Each point is reached from the start by the listed moves, each made 0, 1 or 2 times, or once backwards (-1), plus a little noise. Is the number of moves made odd or even? Then give how often each move was made.

Moves:
(1): [ 31 -13]
(2): [ 3 19]
Start: [-7 -1]
Points:
[60 -7] -> odd (2, 1)
[ -9 -21] -> odd (0, -1)
[-38  11] -> odd (-1, 0)

Moves:
(1): [ -6 -15   3  -6  -1   0   0]
(2): [-8 -5  3 -7 11 -8  7]
(3): [  5  16   6   3 -16   6  23]
(4): [-13   6   5   8   3  12  11]
(5): [ -7   1   9 -12  -6 -12  -5]
(6): [ 22  -2   5   5  -4   0 -10]
Start: [-3  4 -1  3 -3 -4 -3]
Points:
[-37  23  22   6   9  10  56] -> odd (0, 2, 1, 2, 0, 0)
[ 18  60  16  48 -25  44  60] -> odd (-1, 0, 2, 2, -1, 1)
[ -3 -22  -1 -18   3 -24  -5] -> odd (1, 1, 0, -1, 0, 0)

Moves:
(1): [  2   0   2   6   3  -3   3  -3 -10]
(2): [ 1  3  1 -2 -1  8  7  6  1]
(3): [ 2  2 -6  5 -3 -3  1  5  6]
(4): [-7 -3 -9 -1 -1  4 -1  6 -2]
(5): [ -6   0   0   3   5 -10   5  10   2]
(6): [ -4  -6   5   9 -10  -2   1   0  -2]
(7): [-5 12 -1 -2  4  2  5 -6  1]
(8): [-11  -1  -5  -6 -10  -8   9  -3  -6]
(9): [-4 -7 -4 -3  4 -1  7 -6  5]
Start: [ 0  0  4  9 -6 -3 -1 -5  3]
Points:
[-42 -25 -10  12  -5 -13  38  -4 -22] -> odd (2, 1, -1, 2, 1, 1, 0, 1, 2)
[-60   8 -34 -35   2  -3  45  -9   8] -> odd (-1, 1, -1, 2, 1, -1, 2, 2, 2)
[-38  15   5   7 -15 -26  51 -22  -9] -> even (1, 1, 0, -1, 1, 1, 2, 2, 1)
[ -7  -9 -15   1  -8 -28  27 -47 -11] -> odd (2, -1, 1, -1, -1, -1, 0, 2, 2)
[-35 -28 -19  13 -57  -8  35  21  12] -> even (-1, 2, 2, 1, 0, 2, -1, 2, 1)
